Every row gives one point. The points of each table are mixes of a few directions, plus a little noise. How many directions does each table use, and how many do they share? Where both have some left over, give the other angles between the two spaces (their principal angles), to ten degrees, smallest first.

First, 5 rows:
45 -9

-45 9

-44 9

30 -6

14 -3
Second:
8 5

31 17

-55 -30

-20 -11

36 19
Directions: first 1, second 1, shared 0; angles 40

First:
13 3 -11 -28

-3 -1 5 3

-17 -17 60 -11

3 8 -28 21

4 7 -26 15
Second:
5 5 -19 3

7 14 33 -10

-1 6 5 10

-18 -3 17 39

6 -21 -36 -42
Directions: first 2, second 3, shared 2

First:
11 60 -37 1 24 -29

-4 20 -48 7 -16 -46

16 -28 24 16 -8 -7

-19 19 -32 -12 -5 -4

-3 -22 11 2 -11 6

23 0 29 9 19 6

-14 -36 22 -6 -15 27

-5 14 5 -12 16 22

-4 -26 26 -4 -4 25
Second:
-1 51 16 -28 -21 -3

8 -7 -37 25 27 -20

10 -11 4 12 -17 -23

-4 49 -26 -13 27 3

0 -14 33 -8 -32 4

-16 -55 22 -1 5 46

2 -12 -14 12 13 -4

1 0 2 1 -3 -3
Directions: first 3, second 3, shared 2; angles 90

First:
-15 -3 -4 0 -5 -10 15 15 -6

14 17 9 -19 18 12 -7 -26 -6

27 4 19 -23 22 13 2 -25 -45

-15 5 -10 7 -8 -5 -2 8 27

-12 -4 -5 3 -6 -9 10 14 -1

-17 -1 -4 -3 -4 -12 19 16 -10

-5 -19 -1 10 -10 -10 13 21 -20

21 0 -6 25 -7 21 -50 -22 60
Second, 8 rows:
-25 34 25 15 1 -12 -14 16 21

25 -10 -9 -14 16 2 2 -7 -9

27 -11 -19 -3 2 -1 13 -34 -19

-18 11 7 4 0 7 -8 29 13

-22 -19 52 -6 -4 -24 -7 6 19

14 -19 -36 -21 -2 -4 -9 -26 -21

2 4 -33 11 -13 19 11 -4 -13

-4 10 12 15 -1 13 12 20 8
Directions: first 3, second 5, shared 0; angles 40, 50, 90

First, 9 rows:
1 6 -32 48 20 21 3 -19 -6 17 12

-6 -6 9 -24 -11 -12 18 -4 10 1 -23

7 10 -10 24 18 10 -31 -9 -31 -3 12

1 -4 4 5 10 3 -31 -8 5 17 27

-2 -8 7 -2 -6 4 -1 12 33 13 29

-5 -5 -9 6 -5 3 27 0 22 10 -2

6 11 0 1 7 -3 -18 -3 -40 -21 -16

-1 -1 20 -39 -1 -24 -19 -21 -32 -8 -39

-2 -3 10 -18 -32 -1 51 51 39 -26 0
Second (8 x 11):
-6 -11 -2 3 -13 6 31 15 51 16 20

3 5 5 -9 4 -7 -16 -7 -26 -10 -14

2 3 -11 19 8 9 -4 -3 -6 3 8

4 7 18 -29 3 -19 -30 -12 -50 -22 -34

-9 -16 11 -20 -23 -4 37 20 60 13 11

5 9 -13 22 15 8 -17 -10 -27 -3 2

0 0 18 -30 -5 -16 -11 -3 -19 -13 -23

1 2 -25 44 11 23 9 1 17 16 30
Directions: first 4, second 2, shared 2

First:
9 -33 19 -18 4 -33 24 3 9 -15 24 8

-11 20 -14 14 -3 26 -17 -3 -5 10 -13 -6

16 23 -10 3 -6 4 -10 1 -6 0 -13 -1

2 -16 6 -6 0 -11 10 1 6 -10 16 3

41 11 -19 -2 -20 -13 -2 1 5 -40 26 3

-5 21 -18 15 -7 25 -18 -3 -3 2 -7 -6

-24 -20 10 0 9 3 7 -1 5 8 7 -1

-28 -6 26 -7 24 -1 6 2 -11 45 -40 2
Second, 9 rows:
36 -8 -23 1 -26 -12 3 -1 17 -60 59 1

19 10 0 -6 -2 -11 1 2 -4 -3 -8 3

5 -13 -10 3 -11 -2 3 -2 12 -30 37 -1

-28 0 7 6 12 16 -4 -1 -5 27 -21 -3

0 -23 11 -9 3 -16 15 1 7 -9 18 4

-30 -6 17 0 18 8 2 0 -6 35 -27 -1

6 14 -12 6 -7 9 -9 -1 -1 -5 -1 -2

9 23 -1 0 2 3 -9 2 -11 16 -30 0

-17 3 11 -1 13 5 -1 1 -8 29 -28 0
Directions: first 3, second 3, shared 3

First:
-21 -20 -3 9 1 -7 2 -11 16 -6 1 -7 -9 -3 14 8 9 16

-13 5 14 -29 -16 16 -19 -3 -15 4 7 -13 -12 -7 25 -12 -22 -28

27 5 -5 15 10 -17 15 14 1 6 -8 18 19 10 -35 12 17 21

23 8 -25 37 23 -4 21 1 17 -14 -3 15 12 6 -29 -2 14 16

-19 -7 18 -40 -20 11 -31 -11 -8 -6 16 -22 -12 -9 37 2 -15 -14

20 1 -11 28 15 -17 22 10 8 4 -11 19 15 9 -34 9 20 24

-3 4 14 -33 -15 11 -24 -4 -11 -3 12 -13 -4 -6 21 -2 -15 -16

-8 -4 -2 29 7 -13 30 15 -4 27 -26 18 -1 6 -21 -4 9 5

-18 0 20 -49 -23 20 -37 -13 -13 -8 19 -26 -14 -11 44 -5 -25 -28

14 11 -26 46 24 2 30 3 12 -4 -11 17 5 5 -28 -14 8 3

-1 -3 7 -13 -6 -2 -9 -1 -2 0 4 -4 1 -1 6 7 0 3
Second (11 x 18):
-33 -4 -3 -11 -11 4 5 1 -13 17 -6 -3 -17 -5 14 -6 -10 -20

-19 9 -34 22 13 39 9 -2 -29 -26 6 -27 3 3 6 -37 6 -60

12 -12 27 1 3 -20 -9 -9 40 7 -2 9 -6 -7 14 13 -8 43

23 7 -1 -3 -2 9 -25 0 -4 -23 19 -1 10 2 -9 2 8 2

21 9 -33 -24 4 -8 -8 14 0 2 22 10 17 -9 -13 17 7 2

-39 -8 -4 -17 -16 -1 6 -2 -12 18 -7 -3 -20 -5 15 2 -9 -14

-18 -15 -4 -11 -12 -19 6 -24 10 -23 0 -3 -6 12 -6 39 18 38

49 3 25 20 19 -6 -15 2 34 -6 4 9 16 -3 -3 -4 -3 31

-11 4 -29 -25 -2 -13 17 16 -9 30 0 11 2 -10 -4 11 -3 -11

0 0 59 36 -8 11 4 -9 -15 -7 -31 -5 -8 24 -11 -21 -2 2

13 8 -2 12 13 4 10 12 -2 12 -6 3 9 -3 -3 -17 -5 -14
Directions: first 4, second 6, shared 2; angles 30, 30

First (9 x 20):
-2 8 7 0 -15 -6 -13 -11 -3 -8 6 0 -16 1 11 6 22 1 0 -11

1 -3 2 -2 4 1 -3 4 -2 0 2 -1 1 -3 0 3 -2 -2 -1 0

-12 30 -4 13 -41 -12 10 -40 12 -8 -7 6 -22 20 12 -17 36 15 10 -10

12 -33 -3 -11 49 16 3 44 -7 14 1 -5 33 -18 -20 9 -51 -14 -8 19

-10 25 -1 10 -36 -11 4 -34 8 -9 -4 4 -22 16 13 -11 35 12 7 -12

7 -21 -5 -6 34 11 7 29 -3 11 -2 -3 25 -10 -16 3 -37 -8 -5 15

2 2 20 -7 -15 -9 -37 -6 -14 -14 19 -3 -27 -9 21 24 35 -7 -6 -22

6 -23 -18 -2 43 17 32 32 7 20 -15 -1 43 -4 -30 -13 -60 -3 -1 30

-5 14 2 5 -22 -7 -3 -19 3 -7 0 2 -15 7 10 -3 23 6 3 -9
Second (10 x 20):
-39 -34 23 -49 -46 -38 24 44 -25 -48 42 0 -11 26 29 11 -25 -4 -36 41

-18 18 -29 1 4 -11 10 -41 14 -1 -6 -17 10 4 -4 -23 0 2 40 20

-18 13 -7 -12 -7 -16 5 -24 2 -11 3 -15 2 9 1 -15 -4 -7 24 21

8 -15 -28 24 21 16 3 4 10 18 -3 9 7 -16 0 12 12 22 -3 -15

-5 -17 -13 1 6 -1 -1 9 -1 -2 12 1 1 -9 9 14 5 10 -6 -1

28 8 13 16 18 20 -27 0 -1 18 -12 4 -4 -16 -9 10 13 -7 -3 -30

-12 -24 -10 -4 -9 -6 21 22 -2 -8 12 8 2 6 11 8 -6 15 -19 10

27 20 41 1 -4 13 -20 6 -7 8 -18 5 -9 3 -14 -4 -3 -21 -12 -22

-4 -2 -26 8 19 0 -10 -19 7 5 5 -9 4 -15 4 6 14 7 21 -2

34 31 35 15 -4 22 -4 0 3 20 -35 11 -3 9 -26 -18 -7 -15 -9 -24
Directions: first 2, second 4, shared 1; angles 70

First:
14 14 -7 0 -27 -31 15 14 56 31 2 3 -3 22 -3 30 -20 -7 3 15 -19 -14 -49 7
 27 9 33 -9 -10 -24 1 -18

-5 -4 3 -1 9 11 -5 -5 -19 -11 -1 -1 1 -7 1 -10 6 2 -1 -5 6 5 17 -3 -9 -3
 -11 3 4 8 0 6

1 1 0 0 -2 -3 1 2 5 2 0 0 0 2 -1 3 -2 0 0 1 -1 -1 -5 1 2 1 3 -1 -1 -2 1
 -2

1 2 -1 0 -2 -2 1 1 5 3 0 0 0 2 0 3 -2 0 1 1 -2 -1 -4 1 1 1 3 0 -1 -2 0
 -1

-6 -5 4 0 12 13 -7 -6 -24 -13 0 -1 2 -9 1 -13 9 3 -1 -7 8 6 22 -3 -12 -4
 -15 4 5 11 0 8

13 12 -6 0 -23 -26 13 12 47 27 2 3 -2 18 -2 26 -18 -5 3 13 -16 -12 -42 7
 23 7 29 -7 -9 -21 1 -15

-6 -5 3 0 11 12 -6 -6 -22 -12 -1 -1 1 -9 2 -12 8 3 -1 -6 7 5 18 -3 -10
 -3 -12 4 4 9 -1 7

-12 -12 6 -1 23 26 -13 -12 -47 -27 -2 -3 3 -18 3 -26 18 6 -2 -13 16 11
 42 -7 -22 -7 -28 7 9 20 -1 14
Second, 9 rows:
9 -5 8 -5 -3 -15 -5 -12 6 0 -5 3 3 -1 -6 -7 -13 1 -11 0 5 -18 -12 12 0
 30 8 7 23 -11 -4 1

4 26 -22 -13 -30 -5 16 7 16 2 -2 2 14 5 12 32 -8 3 4 -9 11 3 -11 -11 7
 -10 -14 -24 -60 -12 23 -17

-17 2 7 18 6 9 -23 19 -4 21 9 -7 -16 -11 -2 -11 27 -5 5 2 -27 4 12 -7 10
 27 6 16 30 -27 -26 21

18 -9 -17 5 -5 -1 4 -18 -13 -32 -16 10 17 6 7 4 -29 3 -3 -16 35 -15 4
 -12 -16 -24 -3 -27 6 29 25 -11

-11 -1 11 -14 9 19 8 5 -12 -1 9 -3 -5 -11 -2 -3 20 2 -3 8 -4 24 14 13 -1
 -17 -14 15 -21 7 -2 3

4 -1 2 -10 -15 15 3 3 -6 -8 0 8 4 -13 1 10 0 1 -13 -3 13 8 7 12 4 -7 -5
 2 -6 -5 10 -1

-9 -4 8 -6 28 -4 -1 -15 -16 -6 1 -10 0 3 -3 -25 8 5 8 0 -2 1 9 -2 -17 5
 -15 9 -6 16 -8 4

10 -13 9 9 3 -14 -1 -2 18 9 -1 4 -7 9 -9 -3 -14 -5 -4 12 -8 -14 -20 11 7
 7 29 7 38 1 -9 -1

-8 5 -7 17 7 -2 0 14 11 16 6 -7 -9 12 2 3 9 -4 18 5 -22 5 -5 -15 5 -12
 10 -5 -4 1 -9 1
Directions: first 1, second 6, shared 1
